Each row is a point. A path goes straight from each point to the next, and from the last back to the first. The post is the endless flat space through its rows: a point in 2 columns, a line in 3, a plane in 4, and so on, so that a path can go around it. How many times does the path go around the post? Going back the other way cancels.

Post (2 x 3)
[[ 0.28 -2.09  0.03]
 [ 0.46  2.12 -1.40]]
Path (31 x 3)
[[-0.45 -0.86 -1.27]
 [ 0.71 -2.68 -2.87]
 [ 1.19  0.38 -0.61]
 [ 0.75  0.64  0.27]
 [-0.95  3.50  0.36]
 [-0.21  2.17 -1.76]
 [ 0.36  3.80 -3.04]
 [ 2.42  2.24 -2.84]
 [ 1.73 -1.47  1.85]
 [ 0.49 -0.21  1.89]
 [-1.35 -2.79  1.14]
 [-0.34  2.16 -2.72]
 [-1.78  0.91 -1.85]
 [-0.32 -2.85  1.47]
 [ 1.81  2.83  0.98]
 [ 1.75  3.59 -2.22]
 [ 0.88 -0.41 -2.25]
 [-0.43  0.65 -2.31]
 [-1.03  0.68 -0.89]
 [-0.31 -1.58  2.65]
 [ 1.19 -2.04  1.19]
 [ 0.88 -3.41 -0.52]
 [-0.28  0.18 -2.99]
 [-1.92 -1.13 -1.60]
 [-0.78 -1.97  1.10]
 [ 1.04  1.61  0.78]
 [ 1.36 -1.33  0.19]
 [ 1.14  2.35 -2.33]
 [ 2.10  1.28  1.17]
 [ 0.69  1.35  2.36]
 [-1.17  0.85 -0.24]]
Times around: 0

Post (8 x 9)
[[ 0.27  1.15 -0.44  2.41  0.15 -0.34  0.18 -0.42  0.46]
 [ 0.19  1.28 -3.00  2.00 -2.06 -3.08  1.90 -0.87 -4.29]
 [-1.11  0.24  1.03 -0.03  0.46 -1.34 -0.84  1.01  0.76]
 [-2.11  0.23  1.57  0.39  1.22 -2.21  0.47 -0.25  1.31]
 [ 4.39 -1.44  0.98 -1.28 -1.20  0.31  2.04 -1.38 -1.32]
 [-1.08 -0.67 -0.55 -1.57  0.56 -2.01  2.29  3.62 -0.03]
 [-2.82  0.76 -0.20 -0.71 -0.60  1.85  1.79  0.70  0.20]
 [-1.84 -0.86  0.16  0.66 -0.69 -1.57  0.32 -0.37  1.15]]
Path (27 x 9)
[[ 0.33  0.34 -0.74  0.67 -2.31 -2.32  1.61 -3.16 -1.50]
 [-1.51  0.24 -0.77 -4.13  1.55  0.43  1.13  1.21 -2.65]
 [ 0.04 -0.41  0.94  1.49  1.03 -2.32  2.16 -1.70 -0.04]
 [ 0.92  0.69  0.88  1.75 -2.22  0.72 -0.16  2.30 -1.06]
 [-1.73  2.12  2.53  1.47 -0.11 -1.97 -0.22 -0.64  1.03]
 [-4.01  3.08 -1.97 -0.27 -0.37 -0.18  3.59 -0.26 -1.14]
 [-0.84  0.10 -0.49  0.42 -1.17 -0.66 -0.58 -1.12  3.69]
 [-0.22  0.38  0.92  1.62 -0.22 -3.91  0.38 -0.23  1.68]
 [-0.69  0.84  2.17 -1.31  0.42 -2.04  3.00 -1.41  0.58]
 [ 1.48 -1.02 -1.47 -0.25 -1.01 -3.43 -0.99 -0.86 -0.94]
 [ 1.43 -1.60 -0.63 -0.79 -1.45  0.70  0.67 -0.46  0.73]
 [-3.46  2.57  1.22 -1.41  1.33 -1.43 -0.23  1.43  0.58]
 [ 1.73 -2.96 -2.48 -1.45 -0.60 -4.16  1.24  0.30 -2.19]
 [-0.58 -2.56  0.95 -1.05 -1.23  1.15  0.08  0.41 -0.49]
 [ 1.99  0.00  2.08  0.69 -3.52 -0.78 -0.37 -0.91 -2.54]
 [ 0.40  3.28  0.42 -1.70  0.70 -3.95  2.01  2.80 -3.48]
 [-0.53 -0.83  0.33  1.67 -3.10  3.00  1.54 -1.32  2.36]
 [ 3.31  0.21 -0.72  3.40 -2.33  0.76  4.11 -0.15  1.45]
 [-0.25  1.95 -0.64 -1.50 -0.72  0.36  2.17  2.46 -0.62]
 [ 1.14  0.60  0.60  0.50 -1.90 -1.90  2.86  1.26  0.49]
 [-2.64  1.96  2.34 -0.51  1.35  1.06  0.77  1.82  0.09]
 [-1.78  0.72 -0.20  2.43  1.27  0.89  1.86  1.45  0.16]
 [-3.39  1.96  0.45  3.77 -2.10 -2.49  1.96 -1.60 -0.67]
 [ 0.78  0.70  3.70 -0.10  0.75 -0.67 -1.63 -0.50  2.91]
 [-2.89  2.64 -1.22 -1.51  0.13  1.43  3.18 -0.74 -0.68]
 [-0.18  2.91  0.66 -0.23  0.36 -3.69  4.41 -0.47 -0.80]
 [ 0.71 -0.53  1.83 -0.64 -2.42 -1.26  1.36 -0.82 -0.50]]
Times around: 2
